Each row is a point. A path goes straight from each point to the next, and from the last back to the first. The post is the endless flat space through its rows: a point in 2 columns, a line in 3, a plane in 4, and so on, so that a path can go around it. How many times does the path go around the post? Going back the other way cancels.
In the rows, zero is written as 128.

Post (1 x 2):
[[121 135]]
Path, 25 rows:
[[ 63 139]
 [106 118]
 [124  79]
 [160 122]
 [135 166]
 [114 160]
 [ 79 143]
 [ 96 110]
 [132 118]
 [138 142]
 [144 166]
 [109 145]
 [ 72 113]
 [120 115]
 [174 111]
 [135 147]
 [156 150]
 [127 149]
 [ 74 167]
 [101 128]
 [107  97]
 [145 121]
 [135 149]
 [123 186]
 [111 191]]
Times around: 4

Post, 3 rows:
[[124 103 165 149]
 [120 174 112 127]
 [137 109 129 107]]
Path:
[[126 122 123 185]
 [140 129 105 126]
 [127 129 108 111]
 [111 106 175 126]
 [129 115 171 127]
 [150 130 171 183]
 [140 138 163 129]
 [114  69 228 128]
 [111  99 140 115]
 [112 142 119 173]
 [142 125 128 124]
 [128 172 155 118]
 [113 165 128  62]
 [135 124 212 153]
 [158  85 160 154]
 [128 106 112 128]
 [ 90 131 167 134]
 [131 127 185 106]
 [144 151 157 144]
 [112 156 150 127]
 [110  78 162 120]]
Times around: 0

Post (7 x 8):
[[153 128 128 107 108 116 170 148]
 [164 132 161 132 189  96 143 145]
 [137  88 103 181 125 100 155 114]
 [ 99 122 139 104  92 157 149 144]
 [151 158 105 123 130 152 163  99]
 [150 125 172 101 144 162  90  93]
 [142 138 124 123 131 186  84 128]]
Path:
[[138 146  98  86 146 145 152 117]
 [153 135 129  70 101 171 154 101]
 [160 124  63 177 101 149 176 124]
 [129 127 147 141 108 142 108 170]
 [120 101 160 139 128  68 159 125]
 [186 130 103  94 147  74 149 150]
 [164 127  82 109 155 164 142 102]
 [176  89 106 159 123 110 165 118]
 [124 148 141 139 122 151 203 163]
 [178 137 174 107 141 103 136 103]
 [129 139 159 116 152 118 121 122]
 [153 111 134 136 160 115 117 137]
 [137 117  86 118 105 187 139  86]
 [156 116 143 145 158 168 138 140]
 [126 128  87 166 104 166 178 178]
 [206  81 161 117 131  93 130  93]
 [129 129 127 147  78 168 177 119]
 [180 101 144 155 135  98  99 114]
 [ 64 132 137 115 103 180 125 132]
 [110  94 125 113 108 168  91 132]
 [163  88 107 162 186 158 100 148]
 [131 100 149 111  97 139 186 125]
 [154 144 168  98 118 143 149 141]
 [145 179  94 154 138 144 135 133]
 [152 155  84 124 132 110 177 134]
 [121 146  79 118 169 118 201 139]
 [141 100 118 143 132 122 160 153]
 [172 100 156 126 145 132 138 140]
 [186 154 126 144 120 131 165 109]
 [149 191  99 135 126 157 121 150]
 [148 121 154  85 113 115 139 122]]
Times around: 5

Post, 10 rows:
[[138 121  81 140 105 125 116 156 110 125 137]
 [135  80  84 158 121  87 128 157 170  89  84]
 [143 133 151 145 118 126 153 157 149 196 139]
 [138 115 137 123 121 106  98 178 128 124 125]
 [174 156 136 134 138 152 142 135 116  76 136]
 [ 87 119 175 115 137 142 152 156 113 155 112]
 [113 152 143 121 115 156 138 156 151 131 130]
 [129 172 145 113 140 184 122  98 113 132 150]
 [110 150 190 115 111 139 139 115 128 115 150]
 [153 145 152 106 107 133 144 130 127 118 124]]
Path (23 x 11):
[[151 132 111 155 113 122 134 137 186 151  96]
 [126 136 110 121 149 160 139 207 131 151  82]
 [157 114 199 113 129 105 115 201 119 157  95]
 [118 110 166 129 115 177 137 144 118 188 125]
 [122 135 178  83  91 109 115 112 117 107 149]
 [223 215 169 110 100 138 159 175 177 111 161]
 [176 144 147 147  75 100 162 109 156 102 108]
 [130 126 191 135 122 123 112 133 131 186 153]
 [ 93  89 125 153 138 122 114 121 124 144 132]
 [149 105 209 147  81 112 162 142 131  77 130]
 [124 120 135  96 123 160 129 129 114 156  93]
 [182  90 155 117 166  83 114 201 104 146 138]
 [136 128 134 169 179 107 136 141 127 197 142]
 [124 189 165 120 113 136  82 129 136 107 160]
 [143 139 112 108 160 122 144 139 123  94 121]
 [108 161 133  97  95 142 121 104 151 147 140]
 [ 92 177 105 128  71 154 108 133 129 120 152]
 [ 66 148 150 156 103 192 120 143 158  96 128]
 [ 54  99 138 149 124 153 120 118 130 104 175]
 [114 110 130 129 127 116  89 178 117 115 187]
 [150 112 169 152 119 129 141  98 162 139 147]
 [115 109 173 129 132 105 128 159 130 127 143]
 [140 181  58 107 127 166 114 177 155 118  97]]
Times around: 3
